Each row is a point. Any point is a mix of the corners, with weights that add up to 1. It lies inside the corners' shape when no weight is negative. Say inside or outside, and name the corners with a negative weight.

Corners:
(1): -14  -8  8
(2): -5  -60  1
(3): -2  47  -3
(4): 10  6  4
Points:
0  35  1 -> outside (2)
1  4  -2 -> outside (1)
-2  24  3 -> outside (2)
-1  8  -3 -> outside (1)
-8  -2  1 -> outside (4)
-4  -49  3 -> outside (3)

Corners:
(1): 20  22  -30  -28  47  22  9  -11  -33
(2): 19  -44  -25  19  -2  -60  7  -20  -17
(3): -17  -27  11  26  -16  5  -19  -18  29
(4): 27  38  -39  10  18  23  -7  45  1
(5): -25  -18  19  -1  -21  -24  1  -13  16
(6): 13  -7  -10  0  5  -30  -7  15  10
(7): -21  4  5  23  -40  -1  -50  26  18
(8): -30  -13  -18  -35  40  -1  25  -4  -18
(9): 5  -27  0  -5  -3  -23  5  20  1
(10): -15  7  -14  -14  -33  19  -29  20  25
Points:
17  5  -21  6  2  -1  -15  16  0 -> outside (5, 8)
-10  -12  1  -2  -12  -12  -6  6  10 -> inside
-14  -16  6  0  -12  -21  -1  -7  9 -> inside
5  -4  -10  7  -5  -7  -13  8  5 -> outside (8)
5  7  -19  2  7  1  -3  16  2 -> inside
2  -1  -5  25  -14  -2  -27  18  12 -> outside (5, 8, 10)

Corners:
(1): -24  -6  -33  -18  -2  20  -35  5  -10  40  2  -25  7  3  -19  -9  19  11
(2): 0  10  11  -5  -19  -8  -28  -7  -27  19  22  -19  -1  8  -15  10  -5  -29
(3): 8  -8  39  36  -29  -21  13  25  7  20  -27  -12  21  0  -28  -7  -4  2
(4): 0  12  21  -7  6  12  19  -8  16  -22  -5  9  -6  1  -14  27  -20  -1
(5): -24  -9  19  4  4  -20  -9  -15  -16  4  -28  -12  -25  9  -12  35  -13  -27
(6): 15  7  -1  25  -18  1  -31  -24  -31  37  3  -32  -11  18  -34  -11  -3  29
(7): 2  -6  -27  0  25  16  -23  12  5  -10  -2  11  -18  -14  6  29  20  -27
(8): 16  15  -18  -12  7  -7  27  -17  13  -10  4  -22  14  -32  -8  -20  -5  0
(9): 11  11  20  8  12  -16  1  24  -7  -20  6  2  -16  11  -16  -4  8  -19
(10): -17  22  -36  12  -18  9  7  -7  18  -22  29  -7  18  -38  9  -33  7  16
(11): 11  3  -21  27  -3  -24  19  13  33  -16  0  13  27  8  11  -6  -34  5
(12): -3  1  4  3  28  10  -20  -19  -20  33  -8  18  8  -13  3  29  28  19
(13): -14  -13  -24  6  29  -15  -21  18  28  18  2  -2  -10  12  24  35  19  -34
(14): 1  33  -37  34  16  -2  -23  -14  -1  60  -23  -13  14  -9  21  15  -14  -16
(15): -3  -24  37  -6  15  2  -1  30  -14  -30  6  12  -26  -6  4  -17  -1  33
(16): -15  -24  31  -1  -27  16  -12  0  -33  -10  -10  -14  -13  24  -17  -25  24  24
(17): 7  18  -6  -5  -42  -29  26  16  -19  -21  9  -20  11  9  15  -12  -19  28
(18): 3  -1  -20  -12  -16  -5  31  26  10  -16  2  15  -19  -3  11  -6  -9  13
(19): -4  16  26  -13  -36  -20  -25  7  25  -14  -15  6  11  16  -4  -15  -10  -8
Points:
-1  -3  3  8  -6  -4  -1  7  1  -2  -5  -3  0  4  -4  -1  -1  3 -> inside
-9  -14  2  4  3  0  -11  12  6  -2  -5  -2  -7  3  -5  -4  18  -1 -> outside (2, 4, 14, 17)
-2  6  11  -1  -8  -1  -13  -2  -9  1  -2  -10  0  -2  -12  -7  2  5 -> outside (11, 13, 18)
-3  1  -10  9  3  -2  -4  -1  -1  10  -3  -2  4  -4  3  8  -1  4 -> outside (9, 19)
-3  7  -3  2  6  -3  -14  -1  -3  13  0  -10  -1  -6  -6  8  5  -8 -> outside (11, 16, 18)
-10  -4  29  -10  -8  -7  0  17  -1  -32  -1  13  -21  4  0  15  8  -14 -> outside (1, 6, 8, 11, 14)
-1  5  -5  8  1  3  -6  -7  12  0  -6  4  1  -6  -2  13  0  -9 -> outside (1, 9, 15, 17)

Corners:
(1): 7  -7  -46  45  -16  -3  15  -14  11  23  13  -13  15  20  -11  2  -21  11  21  -9
(2): 26  13  45  -14  -35  -31  -19  38  -9  5  44  7  2  33  0  -4  -29  -1  30  -14
(3): -21  4  -32  47  -29  -2  16  -24  -21  21  20  -8  5  38  10  -6  13  7  3  -28
(4): -6  -32  -1  -16  0  -23  -10  29  -10  -12  0  30  -2  -14  -1  -17  1  11  1  7
(5): 21  5  35  -12  13  -60  14  13  -32  -20  31  14  16  9  29  -16  -12  3  -7  -23
(6): -20  6  -13  3  13  -27  -14  -37  2  3  -22  5  7  -8  -15  -28  -10  -9  18  0
(7): -17  5  8  -7  16  -5  22  12  12  10  -15  4  -9  -14  -47  -36  -12  0  10  -22
(8): 4  16  29  -13  -36  -37  9  16  -10  45  24  -1  4  -14  -1  2  -16  -9  7  4
(9): 6  -27  -16  23  -20  -9  15  -49  18  -6  9  -6  23  28  -13  -18  21  3  1  -33
(10): -16  -19  -35  22  -12  7  -10  -8  12  34  24  15  -10  17  10  19  -8  -43  0  -13
(11): -17  -16  -22  28  -12  -18  5  6  2  19  -3  11  38  31  1  -6  11  -13  -24  -9
(12): 12  4  34  -29  -19  -9  13  1  1  -11  9  -24  -3  7  12  -9  -30  4  5  18
(13): -33  -24  -18  27  -15  -24  -3  -1  0  6  16  -49  10  7  -22  -4  22  -12  10  -32
(14): -4  4  -6  22  3  -2  6  -19  10  25  15  -8  10  40  -5  9  5  24  -9  -5
(15): -10  0  7  -12  10  0  -15  17  -8  -12  -39  20  11  -46  -16  4  14  -8  23  -10
(16): -11  24  -18  0  14  -13  -6  21  2  -4  6  19  5  -28  -25  -24  19  -5  6  1
(17): 4  -8  -4  19  6  -26  14  3  4  -27  -35  11  -25  -26  -21  -5  20  -25  -1  3
(18): -18  5  2  3  -1  2  -17  -6  38  7  -37  13  -17  -30  5  -11  20  -2  22  -9
(19): 29  -10  -9  26  0  23  -2  0  5  41  15  -1  5  46  2  -16  -4  9  1  -3
(20): 12  6  -18  -35  -3  -21  -7  1  -6  18  -29  -3  -14  -24  -21  -11  -19  -2  4  -10
(21): 21  7  33  3  -3  1  -18  3  -8  -17  24  19  0  -6  13  -32  -46  23  -14  -9
Points:
0  1  5  -3  -12  -12  -9  4  1  9  5  0  -4  -2  -7  -9  -2  -3  10  -6 -> outside (1, 5, 7, 11)
0  -3  -2  6  -10  -23  10  8  -6  8  9  -2  12  10  -7  -8  2  0  1  -10 -> outside (6, 10, 18, 21)
-11  -8  -6  5  -23  -14  6  -1  5  17  1  -5  0  3  -10  6  2  -13  11  -12 -> outside (5, 6, 16, 19, 21)
-5  -4  -5  12  -9  -16  4  2  3  10  11  0  5  11  -3  -7  -1  0  -3  -11 -> outside (6, 15, 19)
1  -2  5  -2  -5  -12  7  16  -4  -2  -3  3  1  -11  -4  -16  -9  6  1  -2 -> outside (2, 6, 9, 10, 14)
-2  -2  3  15  -11  -15  6  -7  -1  10  12  -2  9  16  2  -7  -4  -2  3  -13 -> outside (4, 16, 20)

Corners:
(1): 19  9  31  4  10  -31  -9  32  3  32  -9  -10  15  -19  13  -2  29  0  -28  -1
(2): 14  -14  16  -21  -9  -44  -21  31  -12  23  41  18  -10  11  23  -4  -54  -23  0  -45
(3): -26  -4  15  -7  -46  26  -9  -4  22  -48  6  -55  26  45  -22  -47  -41  20  -23  -5
(4): 27  1  -28  -9  -27  31  -21  -1  2  -16  -15  3  42  -43  -1  24  19  -40  -26  -7
(5): -12  31  1  -30  4  -49  1  -1  6  48  -52  -22  29  5  -14  -37  -10  -26  8  35
(6): 4  -13  16  -36  -41  -30  38  -14  5  -3  18  -41  37  -23  -7  -9  30  -36  0  -18
(7): -21  9  39  42  36  42  15  -10  0  -13  -14  11  -36  36  -4  25  -6  17  -9  -17
(8): -4  17  -8  11  -23  -1  -17  0  16  -4  -19  19  4  -15  16  26  0  3  5  -3
(9): 19  26  2  -16  6  24  -19  12  12  -7  0  15  -1  -14  45  -44  -14  -9  -32  37
(10): -40  38  16  1  30  -11  21  -37  -2  40  5  -9  -11  9  -30  16  42  -29  19  -24
(11): -27  -55  -30  36  30  -16  -6  -5  45  -30  45  -15  -21  -35  32  -24  -19  35  55  -11
(12): 4  18  16  -20  4  -25  -9  -10  -19  -7  15  -28  21  -15  -51  33  -6  -22  -49  23
(13): 0  44  26  -4  39  -3  -15  16  -29  -27  -48  -3  42  18  6  -9  31  12  -40  23
(14): 18  27  -20  -29  -16  -42  -37  27  -30  25  -18  33  25  -38  -6  -39  -12  -35  -22  -1
(15): -9  -35  -15  -37  -18  8  47  -41  -18  15  26  -19  -12  -8  -14  30  22  -15  58  -48
(16): 12  7  26  -15  12  59  -27  -1  -10  -4  42  11  25  10  3  -33  -8  -11  23  -14
(17): -39  6  25  10  22  -14  -8  -11  39  -11  -14  -23  -45  -6  13  28  48  0  -4  36
(18): 4  -4  7  -36  -16  -26  60  3  37  -13  4  -43  -25  14  -15  -28  -12  -8  26  -37
(19): 36  28  29  -14  4  -46  32  13  -9  6  -26  -52  -19  11  25  -5  22  -16  26  -3
(20): 3  14  18  3  5  15  -5  -20  48  -4  -20  3  -57  4  21  -16  15  -1  16  -13
(21): -40  30  12  -8  1  21  -32  2  6  -27  34  4  14  -30  6  -24  -46  15  11  -58
Points:
-3  0  6  -8  -5  4  5  -3  7  -11  10  -5  -4  -3  12  -11  -1  -7  12  -21 -> outside (1, 5, 12)
-4  -5  8  -6  -17  -18  29  -14  15  4  2  -38  0  10  -24  -12  -1  -2  23  -16 -> outside (2, 4, 9, 13, 17, 21)
-6  10  8  -2  4  -3  -7  -3  4  0  -1  -7  1  -7  4  0  7  -9  -1  -4 -> outside (18)
-5  12  10  -6  2  3  -9  -1  10  -5  1  -6  0  -10  7  -6  3  -7  -4  -4 -> inside
-9  18  9  -11  -3  10  -4  -8  3  -4  -10  -8  11  -4  -8  -3  11  -10  -10  -3 -> outside (2, 11, 19)
-2  9  10  -5  1  0  -7  -2  0  -5  -1  -9  7  -4  2  -1  3  -9  -7  -2 -> outside (18)
-7  1  -2  -5  -5  13  -2  -10  0  -11  16  0  -3  0  -4  3  -16  -1  21  -37 -> outside (1, 5, 6, 9, 17)
-3  1  8  -9  -5  -1  3  -4  8  -5  12  -11  -7  -8  -2  1  -2  -8  4  -19 -> outside (5, 13)
